Each wall is flat, endless, passes through zero and stands at right angles to its row. A trip goes straight from one point to another. Which walls does it cross, in order?

Walls:
(1): [ 36 -28]
(2): [-14  40]
(3): [ 29 -43]
(4): [-15 -24]
(5): [22  0]
(6): [ -2 -33]
Trips:
[-23 -18] to [ -2 -26] => 1
[ -9 -36] to [-18  22] => 1, 3, 2, 6, 4
[-35  37] to [  6 -16] => 4, 6, 2, 3, 1, 5
[-25 -39] to [13 10] => 5, 4, 6, 2, 3
[47 -1] to [  2 -30] => 6, 4
[-18 -11] to [ 15 -47] => 3, 1, 5
[-24 -60] to [29 16] => 5, 4, 6, 2
[13 38] to [  1 -50] => 1, 3, 2, 6, 4
[-36  36] to [10 50] => 5

Walls:
(1): [-14 -12   6  29  20 -33   0   1]
(2): [ 17  13  -3  -1 -36 -12 -21  -1]
(3): [-11  41 -20 -33  13 -14  34 -13]
(4): [ -6 -12 -27   9  33 -29 -34 -10]
(5): [-8  1 11  5  7 20 11 -9]
(6): [-25 -19   6 -23  15  12  20  38]
Trips:
[-26 -29  -6 -10  -5  22  13  23] to [ 18   1  -9   1  27 -14   7  18] => 1, 4, 5, 3
[-20  20   9  19  37  -6  -8   4] to [ 16  -9  53 -29  26 -33 -21 -19] => 6, 3, 5
[ 30 -17 -16   0 -41  24  33  20] to [ 12  37  15  31   7  -9  29 -31] => 5, 6, 3, 1, 2
[  1   7  -8  23  15   4  19 -12] to [ 10  22 -12  21   9  17   2 -19] => 1
[  0  25  11 -24   0   8 -24   4] to [ 13   3 -30  17 -20  23  19 -13] => 5
[  3 -13  -4 -12 -13   2 -23  60] to [ 2 -7 24  4 21  9  1 18] => 2, 1, 5
[ 10  41   6 -21 -29  16   2  41] to [-26  20 -45 -24  27 -15 -27   8] => 4, 2, 1
[ 25  31   5 -22   5  -9   2 -15] to [ 23 -17  13   6  -5  -4   0 -21] => 3, 5, 1

Walls:
(1): [-17  14 -13   9  -6 -35  17 -35   6 -29  11  12 -13 -15]
(2): [-10  -3  34 -39  32 -41  17  23   8   3 -15 -24 -47 -15]
(3): [-20 -22 -19  27 -38  -3   2 -12  -1  -8   3 -12  -6  -3]
(4): [-12  -3  43   5  -8  39 -32   9 -17  43 -32 -15  26   4]
(5): [-10  -1  -2 -28 -18  -1  24  -5  18 -10  34  -2   7 -15]
(6): [ 18  40  21  -5  34  -4   2 -18 -17 -26 -60  -7   5 -35]
Trips:
[ 19 -43 -15  -4  -9   7   5  10 -28  -4  52 -27 -16 -26] to [ -5  20 -30 -11   9  -3  41  11 -38 -12 -14   4  -5  22] => 1, 6, 3, 5
[ -9   7 -25  13  -2 -30  -6  10  12  25   1   0   7 -57] to [-39  50 -37  -3 -50  33 -29  15 -42  20   3 -11   5  -9] => 2, 4, 6, 1, 5
[  1   1 -23  -7 -14  29   8  33  17   7  19 -14 -16 -14] to [-17 -20  29  16   4  -5  12 -29 -19  19   2 -18 -38  34] => 2, 4, 5, 1
[ 10  25  23 -58  -6  15   3  31 -10 -15  16   0  14   8] to [  9 -27 -10  38   6  -1  -3   3 -40  14 -47 -12  16  15] => 5, 2, 3
[ 14  44 -26  13  30   7  15 -25  16  28 -24  -8  -5 -32] to [ 15  -6 -16   8 -48 -42  16 -43  39 -43   8  41   5   7] => 2, 5, 3, 6
[-32 -25   4  -6 -20  -3   8 -39  26  -4  23  -4   5  -3] to [-48   5   3  10 -18 -27 -11   8 -47   3  20  36 -24 -25] => 2

Walls:
(1): [-12   3   3  18  12 -16 -17 -38  -2  39  12   0  12  20 -13  -8   5  -3
 -18   7   7 -15 -18  -3]
(2): [  4  23 -23   1   7   8   8  -1   0 -14   4 -17 -38  -2   7  22   5  -1
 -12   7   8  -8 -21  13]
(3): [ -2   9  -7  -6  -4 -15  -4  -6  21  18  11 -10  18  -1   7  -2 -21  19
   8 -18  25  22 -41  -9]
(4): [  3  30  -5 -17  12   1 -17 -19   7  20   6  52   7 -15   9  12 -31   5
   0 -19  11   1   5   1]
(5): [ -9 -21   2  -6 -15  13  -5  14  -8  14 -12 -30  -1   3  -6  -1   6   2
 -30   4  13  -5  24   4]
(6): [ 38   8  -4  12   0   2   9   4 -17   5 -26  -8   2 -11  15 -19   3  21
   4  14 -20   5   9  19]
(7): [  7  -3 -19 -19  -7  27  21  -5  -5   3  21 -20  10  -7  22   4  -4   7
  11   7  23   4   1 -14]
(8): [ 17 -18  -4  -4  -3  11   7  -2  20 -10   3  17  24  -4  13  18 -16  27
   1 -11   1   8   0  20]
(9): [  4 -23 -23   6   1  10 -24  25 -18  -8  21  19  19   8   0  14 -22  -6
  -2   7  20 -27  17  -8]
(10): [ 27 -21   3   4  42  -5   0  18  32 -34  12 -19  28   0  14 -12  -5  21
  -3 -28  10  -5  32  19]
(11): [  1  13 -19  12  -2 -34 -10 -10 -13   9   2 -11  11 -17  15  -8   8 -12
  -2  19  12 -43 -13   0]
(12): [ 12 -16   5  32 -12 -22  24   8  -1   9   6 -28  -5  11  -4  -3  10  -5
  10  -5   3 -16  -2   3]
Trips:
[ 12  -7   4  -9   8   5  20   0  25 -32  24 -25  -3   4 -20   4   7  11
  30 -23 -27   0  -6   8] to [-11   5   8   8   4 -10 -22 -20  -7   8  26 -32 -21  -8 -18   5   3  15
 -39 -26   8  21 -16   9] => 7, 1, 5, 8, 10
[  0  48  -5  -7  19   7  -1  14  -6   2 -13  22 -18 -10  -7   2   1  -1
  -5  -6  60 -17  10  -3] to [ -5  19  23  -3 -32  27 -28  10  36 -34  -6  -3  13   1   1 -29  13  -9
  21   1 -14   4  27   9] => 3, 10, 7, 11, 5, 2, 9, 6, 4, 8

Walls:
(1): [ 18  -4  -4 -13  14  11 -15  15   7  -2   6 -13  -2 -26  -4 -15  -2 -35
  -7  14 -28   7 -34 -11  19   9  35   4  21 -11 -29  -7  -2 -11 -14 -11
  13  28  30  -4   9  21 -10  -5  -4   0 -14   9]
(2): [  2  -1 -33 -14  16  14  10  22  -6 -18  -1 -10  35   3 -17 -16  -9   7
  15   6  23 -10  30 -15  22   6  10 -10   2   7  -4 -50   5   8  -8  -6
  18  -9 -24  -4 -30   9  23  13  14 -13  36 -22]
(3): [ -4  16 -22  -1   5   8  54  -6  -1  -5   5  -6 -26  10  29   2  14 -18
 -60  -6 -14 -15 -21   4  11   6 -16 -43 -17 -14 -14  -6 -32 -24 -12   2
 -10  11  -3   6  -4  -2  -3  12  -6   7   2  10]
(4): [-19  11  34   4  27  23   3  21  13 -14 -24  -8  20  14  -6  10  -6 -20
  -6  -6  -3   6   7  -3  21  -1 -29 -12  -1  11  28  -8  12  11  -6   7
  -5  20  -7   1 -11 -12 -20  -6  -9  -9 -25   2]
(5): [-11  17  14  26 -17   5  12 -11  32   2 -17  16 -22 -31  39  10 -20  -8
 -13  13  -4   3  24  -8  21   9  21  30  22 -10  16 -23   1 -26 -14   6
 -10   5  13   5   4 -15  13   6 -10 -38 -16  34]
(6): [ -7   3  17 -19  -7   4 -40   3  -9  -5 -18   4  19 -26   3  15 -23  -7
  -4 -11   8  20 -18  12 -21 -16  13 -12   9   5  -1 -22  13 -15  -2  -7
  -2  24  -6 -25 -17  39  15 -57  18  21 -14  -6]
(7): [ -6  16  34  -6  33 -29   8 -10   4   6 -32 -31 -21 -14   3 -10  -1  -5
 -11 -39 -33 -13   8 -13   3 -13   1  24 -28   0  13  19   8   5  -1   1
 -12   7  12  23  -2 -10   6  10 -13 -16   5   6]
(8): [-25  20 -29  18  -1  -6  -1   2  10  26  -9 -20 -29  26  15 -11  -7  16
  14   4   9   2 -20  31 -14  -3   3  28   5  17 -32   2  28  21  -5  22
   1  13  11   0 -38  18  26  23  -7   2 -27 -11]
Trips:
[  4  -8  18 -11  11  21  -9 -15 -33   4  20   7  -7  17  34 -33 -11 -12
   2   7  21 -16   5  14  16  -6  22  13   9 -18  20 -18 -13 -15   5  -7
 -24 -16 -15   3   6   8  30   8   8  22   8   0] to [  6  41 -19  -8  29 -19   8   8 -29  -3   9 -11  -7 -24  15   2 -10  -6
 -15 -15 -27  20  -6 -28   8  26 -17   2  31  -3  10   3  -9  -7  17  -4
  24  -8 -21 -23   5  21  -7  -8  19 -20  39  12] => 1, 7
[ 10   1  14 -17  22 -41 -12 -10 -13   3  20 -28   7  15 -13  11  12  22
  23  24   6   6   1 -20   8  13  38 -34 -20  -7 -11   0  35  22 -18  -4
 -27 -13 -15   5  19  15   0 -23 -25  -2   0  -5] to [  3 -32  10   4 -25 -12   1 -13   7  23  39  -6   6 -14   0  13  -5   1
  13  29 -19 -13  -1   1   7 -10 -19  27   3 -34 -20 -15   8 -18  15   6
  -1 -27  -4  23   8  15 -14   0   8  10 -13   2] => 7, 6, 2, 5
[ 16 -10 -21  13 -17   5 -28   4  14 -10  20  -6   7 -32  13 -14   7   4
  42   1  25   2  -2  25   8  13  -9   8  17  40  -3  10  -9 -20 -13   8
  17  39   0  12 -21  28 -23   7  -4   6  -9   2] to [ 14 -17 -22 -31  -3 -16  15   4  15  26   6   5   5  15   7   5   2  42
  -9  18  14 -15  14   9   3 -20 -11  12  -5   3  16  -2 -15   3 -18   6
 -14   0   9  40   4 -29   8   3 -20   4 -14  10] => 5, 6, 1, 2, 3, 7
[ 58 -12  -1   4 -25   3  12  23  25 -19 -16 -21  11   6  29  13  -7  21
   4   7  -9   3 -24  -1  15  16   5  -6  12   3 -31 -11  -5  19  15  13
 -23  16  -5  21  29 -28 -18  29   5  -5  13   6] to [ 11  31  -6   4 -13 -33  -5  -9 -14 -13  -2 -17  -8 -14  -5  29   7  -9
  12   5  12 -20 -32 -19  -5   7 -20 -27  11 -23  -6  28   9  34  13   9
 -10 -20  18  -8  10   2   8  27  -3   8 -11  -1] => 5, 8, 7, 1
[  4 -21  30  -3  -8  11 -23 -24   6  17 -14 -17  14   8   9 -14  24  -4
  22 -18 -11  -8 -22   0 -20  -7  10  11  13  -3   6 -19 -25 -13   5   7
  -4   5 -10  16   1  17   7   8 -11   0  10  19] to [ -8 -25  27  25   9   4  13 -15 -24   6   7   8  -8  -9   6   1  16 -16
  -2  23  -5  25   1   3  14 -19  -4   5   9  18  -1  -2 -14   8 -16 -20
   2  18 -11  10  31   7  32 -14   5 -10  -8 -16] => 4, 7
[ 24   1 -14   9  -7  16   3   5 -33 -26  14   1   1  14  -9   7  -7 -26
  -4  29  -9 -18  -5  13 -14 -40  10  16  10  -5  18   4  -5 -14  -4 -13
   1   2  23   2 -12   5  -7   8   4   0  23 -13] to [ -7   8  30 -14   3  -3   5 -21  -8 -12  -5   3   4  -5  -4 -17   3  -8
  -1   2  13   6 -24  -2   7   8  23 -24  13  20  -7 -24  -8   3   8 -21
  22  13 -52  19 -11 -18   2 -19 -15  10  -6 -45] => 6, 4
[-14   1 -20 -12  10   9  24  42   2  -8 -11  20  -3  -1 -26  13   9  27
   2 -21  23 -24 -44 -24   2   3 -17   8  -4   5 -12  17  11  -7  15  -2
  21 -15 -14 -20 -23  26  16   4  -5   6   3 -12] to [-13   2  -7   3 -17 -23 -17  10  -7 -10  22  10  31  26   0   0   2  -6
   7 -12   1   8 -20  -4  -9  19   7  -7   1  -5  -3  -4   4 -36 -16 -15
  -6   2 -17   4  25   2  -3  13   0 -15  -8 -45] => 3, 8, 1
